Every row gives one point. The points of each table are mixes of a few directions, plus a little noise. How many directions does each table use, and how many do they share? Where both have some left over, give the other angles between the two spaces (their principal angles), to ten degrees, smallest first.

First, 4 rows:
[[ -2   2  -3]
 [-26  24 -33]
 [ 42 -39  52]
 [-14  13 -18]]
Second:
[[ 54 -19  67]
 [-12 -18 -15]
 [-13  35 -15]
 [-13  -3 -17]
 [-17   5 -21]]
Directions: first 1, second 2, shared 1

First (7 x 8):
[[-26 -18  12 -10   6  30 -20 -11]
 [ 20 -44 -19  -4 -12 -16  80  13]
 [-21  10  39   2   6  65 -25  -9]
 [-39 -44  -9   3  13 -29 -14 -35]
 [ 31  48  12  -3 -10  32  -3  30]
 [ 33  24 -24 -18 -10 -12  -1  33]
 [  2  24 -13  30   6 -70 -17 -21]]
Second (7 x 8):
[[-11 -15 -14   2 -16   0  -3  -7]
 [-23  -6  31   8  19  23 -10 -20]
 [ 87  61 -28 -26   8 -54  33  69]
 [ -4  16  43   4  36  18  -3  -6]
 [  7  19  29   0  28   8   1   3]
 [-24 -40 -45   4 -48  -5  -7 -16]
 [-32 -34 -17   8 -26   9 -11 -23]]
Directions: first 4, second 2, shared 1; angles 50

First, 10 rows:
[[-27 -11 -12  46 -15   4  66  30 -33 -22  40]
 [ 40 -17 -24 -19   6  60 -22  -3 -10   5  22]
 [-10  41  12 -24  23 -37 -45  -5   5 -21  14]
 [ 28 -29  29  21 -13  56   6   2  -1  30 -28]
 [ -7  29  -6 -29  13 -54 -30 -16  20  -9 -18]
 [  5  12  33 -40   9 -18 -59 -17  52  12 -33]
 [ 11  13  34  34  -9 -33  18  18  14 -15 -40]
 [-48 -12  -3  45 -11   9  61   7 -53  11  29]
 [ -1  18 -48 -27  15 -35 -11 -24 -18  -4   1]
 [  9 -44 -15  -5 -18  48  17   7  22  12  14]]
Second, 10 rows:
[[-87 -35  37 -31  28 -17 -37 -12  41  88  -6]
 [ 28  10  -3   6 -20  22  11  -5 -10 -28   3]
 [ 80  33 -38  31 -20   7  35  15 -39 -81   5]
 [  0  -6  38 -17 -47  71  -4 -36  10   1   3]
 [-16  -4 -12   3  28 -38  -5  16   3  16  -3]
 [-41 -15   9 -11  23 -23 -17   2  17  41  -3]
 [ 50  25 -49  30  19 -43  25  34 -31 -50   1]
 [-26 -10   9  -8  11  -9 -11  -1  12  26  -2]
 [  2   1  -2   1   0  -1   1   1  -1  -2   0]
 [ 10   2  11  -3 -23  31   3 -13  -1 -10   2]]
Directions: first 6, second 2, shared 1; angles 50

First:
[[ 14 -28  -2   0   4   8  -2 -16   6  28  -6  29  18 -29]
 [ 29  32 -22  34 -50 -41  -8  48  50 -69  95  31 -33  21]
 [-18   5   7 -11  14   9   5  -7 -20   7 -28 -26   0  10]
 [ 10 -22   0  -2   5   8  -2 -14   3  24  -9  20  16 -23]
 [ 19 -23  -5   5  -4   1  -4  -8  14  17   9  34  13 -27]
 [-19  20   6  -7   6   0   4   4 -16 -12 -14 -32 -10  23]
 [-20  14   7 -10  12   5   5  -1 -20  -3 -23 -34  -5  19]
 [  3 -19   3  -5   8  10   0 -15  -4  23 -17  10  14 -17]
 [ 18   7 -10  16 -23 -17  -4  19  26 -25  44  22 -10   3]
 [-35  14  13 -20  26  16   9 -10 -39   9 -52 -53  -2  23]]
Second:
[[ -5 -35   6 -20 -25  18 -38   8  30  10  39 -12  -3 -17]
 [  8   4  -7  -7  -3  -3  29 -18 -23 -17 -17  20  12 -10]
 [-12  55  -7 -12  28  12  11  18 -33  -2  -3   1 -19   5]
 [  9 -13   7  55   7 -44   2   4  32   4 -28 -10   1  40]
 [  5  66 -11  17  44 -13  62 -15 -62 -12 -57  19   4  16]
 [ -4   1   1 -13   2  18  -8  -5  -6  11   9  -5   1 -12]
 [  4 -15  -2  -2 -20 -14   0   9  14 -21   8  12  -2   0]
 [ -2  -9   4  -6   4  21 -12 -15  -2  23   5 -13   9 -11]
 [ -2 -55   8 -11 -38   4 -46  13  51   4  44 -12  -3 -11]]
Directions: first 2, second 4, shared 0; angles 30, 50

First, 10 rows:
[[ 19   8   1 -18   8 -45 -21  -1  -3 -34   3  17  41  25 -12 -18 -13 -32
   19   2]
 [-21 -10   3  -5 -13 -21 -15  10 -15 -21  20  23  27  10 -56 -18  19  18
    4  32]
 [-26 -23  -3  13 -14 -22  -7   7  -4  15  38  10   0 -15 -17 -11 -32 -15
    2  55]
 [ 42  25  33  10  -6 -28  -8 -16   8 -12   3  18  35 -19 -28  -8  43  47
  -20 -47]
 [-12   1  -4   2  -7  39  10   4   0   6 -18 -10 -17   8   1  14  29  26
   -4  -9]
 [ 13   1   8  19   4  -3  11  -9  12  31  11  -9 -20 -36  28   8 -24  -4
  -15 -10]
 [-34 -13 -18   8 -37  47   2  14   4  13  -7  -4  -8  34   0  15  22   9
   16  40]
 [ -8  -4  -9 -11  34  17  18  -1  -9   8 -14 -21 -41 -19  27   6 -23 -12
   -8 -18]
 [-23  -8 -16 -13  17  31  12   7 -11   1 -17 -17 -32   6  13   7  -7  -7
    3   1]
 [ 49  26   6  -4  14 -16  -2 -16  18  -5 -21  -6  15   7  44   6 -14 -29
    6 -46]]
Second:
[[-30  -7   3  20  -5  -3  25   1 -14  30  11   4  22   5  18   4 -41 -20
  -18 -23]
 [ 47  -3   2 -34  21  27 -29  -7  30 -48  -6 -29 -36 -11 -41   9  95  20
   36  53]
 [-21  -1   5  23  -1   5   9   6 -14  37   7  10   6  -1  28   2 -40  -7
  -18 -21]
 [-12  -8   1  -1  26  -5 -22 -21 -15 -16  -1 -16   9  -7 -15   4  18 -19
   -2  19]
 [ 18  -6  17 -21  10   4   7   8  10 -24  15  -2   7   2 -47  -1  48  16
   15  10]
 [ 10   7 -26 -14 -37 -15  19  -3  22 -21 -19  -4  -6  13  10  -3 -11  -3
   13   0]
 [-13  10   3  16   5 -23 -21   7 -28  16   0  29  14  -3  13 -18 -42   9
  -23 -23]
 [  1   7  -7  10 -19  10  13  10   9  24  -6   7 -14   2  34   3 -29   5
   -3 -13]]
Directions: first 5, second 5, shared 1; angles 50, 60, 70, 80

First:
[[-54 -43 -46  27  50 -16 -33 -25 -70  -2 -50 -15 -47  -9  -5   2 -12 -48
   15   1   7 -42  30 -12 -82   0 -15 -10  59   9 -19 -22]
 [ 43  41  29  14 -35   8  -5   9  58  10  40   4  17   2  -7  -2 -11  63
  -35  -5  -3  11 -12  -6  56  34  -2  -4 -30 -38  15   1]
 [-54 -38  29 -22  40  12 -26 -28 -56 -12   2  -1 -44  24  21 -32  11 -10
   42 -32   7  -9  -2 -31 -48 -12 -16 -33   1   3 -24   7]
 [ 26  35  60  15 -25  17 -30  -6  47  10  59   5  -7  17   0 -23 -15  90
  -30 -30   1   6 -18 -29  49  50 -18 -26 -41 -57   5   5]
 [-46 -36 -15   2  38  -4 -20 -23 -61 -14 -30  -6 -43   5  10  -7   0 -33
   28 -14   8 -23   9 -15 -66  -9 -10 -15  22  14 -21  -7]
 [-29 -20  56 -31  17  17  -6   4  13  53  36  10  39  -1 -11 -40  28   5
    8  12 -16  17  23 -23  62 -17 -14  -3  39 -27  11  16]
 [ 58  47  17  -4 -47   4  27  30  76  18  32   8  57  -8 -12  11   1  40
  -35  17 -11  29 -11  18  83  10  14  21 -26 -17  25   7]
 [  1   6  17  12  -1   4 -17  -5  10   9  17  -2  -6   2  -4 -10  -8  28
  -11  -9   1  -5   3 -15  10  21 -11 -13   0 -26  -1  -2]
 [ 17   1 -42  -6 -12 -13  36  16   4 -10 -30   0  24 -14  -2  30   6 -43
    3  28  -3   9   1  33  -5 -28  24  30   6  36   8  -1]
 [ 16   4 -27 -10 -12  -5  28   7  -7 -33 -21   1  -2   2  13  23   2 -26
   13   1   5   8 -18  24 -24 -23  21  12 -28  38  -4   3]
 [ 25   3 -77   4 -15 -22  45  19  -9 -30 -56  -4  14 -21   0  50  -3 -66
    2  30   3   0  -3  49 -35 -33  34  39  -1  59   5  -9]]
Second, 9 rows:
[[ 13   6 -24 -10 -31   4  18  20  29  43  -6  -9  58 -33 -17  -7   3 -23
  -31  49 -27  17  31  30  72  -6   2  19  17  -6  14  10]
 [-24 -18  10 -31  -8  21  -4  -5 -14  20   7 -10  12  -4  11 -40   8 -13
    4  11 -15  10  17   3  34 -10 -11 -19 -13  -6 -15  20]
 [  2  -1  -9  -6  -8   4   7   1  -4  -4  -7  -3   2  -1   7  -2   1 -10
    2   6  -3   2  -1   9   1  -6   3  -2 -13   9  -3   7]
 [ 42  35  57  15  17 -13  12  14  51 -19  45  34   6  32  -9  36  12  61
    7 -37  26  12 -46 -27  -6   7  14  25   6  -6  33 -11]
 [-35 -30  -7 -51 -23  32   2 -15 -50  -5 -13 -21 -10   0  34 -52   7 -38
   21   7 -17  11   9  16   9 -23  -8 -38 -56  19 -38  32]
 [ -4  -4 -45  42  22 -25 -17 -13 -30 -29 -40  -6 -46  -2  -4  32 -21 -12
    0 -12  19 -34   0   0 -79  15   2   4  19  14  -7 -28]
 [ 25  21 -39  67  16 -37  -9  15  39  31 -17   5  19 -31 -46  51 -19   8
  -43  27   6 -26  22  -1  -3  31   2  41  88 -23  35 -41]
 [-49 -22  83 -10  39  20 -46 -19  -2  46  53   9  -6  18  -6 -55  15  46
   12 -24  -6  -2  14 -56  31  16 -35 -33  37 -57   1   8]
 [ 29  13 -30 -17 -22  -2  38   3 -21 -80 -24   2 -32  21  38  31  -2 -20
   27 -25  20  11 -48  28 -63 -24  30   3 -82  59 -18   6]]
Directions: first 4, second 4, shared 3; angles 60
